Each wall is flat, endless, passes through zero and stands at right angles to its row. A trip goes straight from one point to another. List the walls that it crosses, first one first.
In the rows, 128 means zero.

Walls:
(1): [ 99 110 133]
(2): [188  84 126]
(3): [129 174 140]
(4): [170 144 169]
(5): [173 177 103]
(6): [162 249 168]
(7): [119 118 152]
(8): [188 102  30]
(9): [ 86 102  93]
Trips:
[143  95 106] to [130 149  74] -> 1, 5, 2, 3, 6
[103 125 152] to [ 83 103  84] -> 3, 8, 7
[167 120 167] to [ 73 126 112] -> 5, 3, 1, 6, 2, 9, 4
[ 94 103 154] to [108 126 114] -> 7, 8

Walls:
(1): [176 121 108  83 122 107]
(2): [ 85 147 160 146  89  80]
(3): [189 111 116 128  85 158]
(4): [195  96 174  89 132  69]
(5): [166 117  63 142 203 131]
(6): [117  96 159 119  84  95]
(7): [ 98 180  63  84 196 144]
(8): [141  79 135 134 101 124]
(9): [187 188 124 126 138 100]
(10): [141 139  88 111  99  73]
Trips:
[123 177 169 138 183  85] to [114 149 110 119 164  29] -> 10, 1, 6
[110 131  78 103 177 163] to [148 174 156 118 234 151] -> 9, 1, 4
[ 72 165 102 137 105 161] to [ 88 106 142  97 249 137] -> 5, 2

Walls:
(1): [133  62  91 107  54 176 161 105  78]
(2): [151 163 149 183  80 129 174 166 208]
(3): [116  95 183 185  19 146 142 135 144]
(4): [ 67 138  83 112  97 178 163 203 105]
(5): [130  85 146  19 150  53  69  57 146]
(6): [207 143 118 144  24 102  90  88  96]
(7): [220  99 122 145 140  68 170 138 149]
(8): [182 146  75 171 181 103 164 103 142]
(9): [187 151 176 107  55  29 173  89  96]
(10): [197  92 191 145 174  87  54 166 120]
Trips:
[ 96 175 104 112 163 180 136  21 124] to [118 128 122 117 101  97 155 162 156] -> 4, 2, 9, 1, 3, 7, 8, 5
[181 124 156 204  57 144 123 198 134] to [118 132 137 202 123 141 139  99 203] -> 8, 1, 4, 9, 10, 6

Walls:
(1): [146 150 112 132  90  79 146 183 149 170 122 205]
(2): [ 76 107 205 136 102  84  54 109  76  99 131 163]
(3): [120 147  69  87  80 123  99 172 127 103 158 150]
(4): [154 186 110  94 157 119 106  54 125  96 186 143]
(5): [115 125  97 179 128 111 128  36  69 157 124 136]
(6): [105 186 119 145  72 108  42 122  82 121 190 102]
(7): [141 134 136  26 137 169 167 138 107 120  82 149]
(8): [131  85 181 154 125 152  96 135 122 122  72 120]
(9): [173 135 142 174 181  96 172 116 142  86 249 122]
Trips:
[192 132  83 189 110 142 137  97 144 101  95  85] to [ 70 111 165 143 155 121 119  79 110 151  81  91] -> 4, 9, 2
[ 93  97 187  39 121 115 158 143 166 164  40  99] to [174  80  99 113 184  96 144  93  50 139 105 102] -> 1, 2, 5, 4, 9

Walls:
(1): [105  89 170  96 129 100 160  80 130  77 125 129 105 142]
(2): [117 151 146 111 130 174 148 117 123 128  91 135 126 102]
(3): [171 185 163 136 124 115 151 204 190 164  97 107 195 110]
(4): [ 93 127 153 156 139 110 138  41 149  93 188  82 155  97]
(5): [146  61 161 131 131  84 140  38  95 162 147 129 187  98]
(6): [ 98 107 191 190 167 133 139 175 135 146  89 134  85 131]
(7): [149 170 137 153 150 113 156 171 149 139 117 121  82 158]
(8): [127 112 103  62 109 166 123 106  86 173 165 121 177  82]
(9): [ 68 125 141 165 139 101 137 120  96 103 126  98 151  98]
(10): [ 79 134 114 100  82 122 111  92 116 156 118 104 105 127]
(11): [ 76 111 167 148  66 172 104  68 196 142 113  88 137 133]
Trips:
[106 125 158 111 137 108 117 176 121 158 145 160 159 159] to [127 100 154 139 131 127  79 116 165 166  84 131 110 113] -> 5, 8, 11, 10, 7, 2
[119 144 189  91 150  82 116 102 179 119 145 112  94 141] to [117 144 162 141  59 152  76  67 128  72 106  37 208  99] -> 9, 6, 7, 2, 8
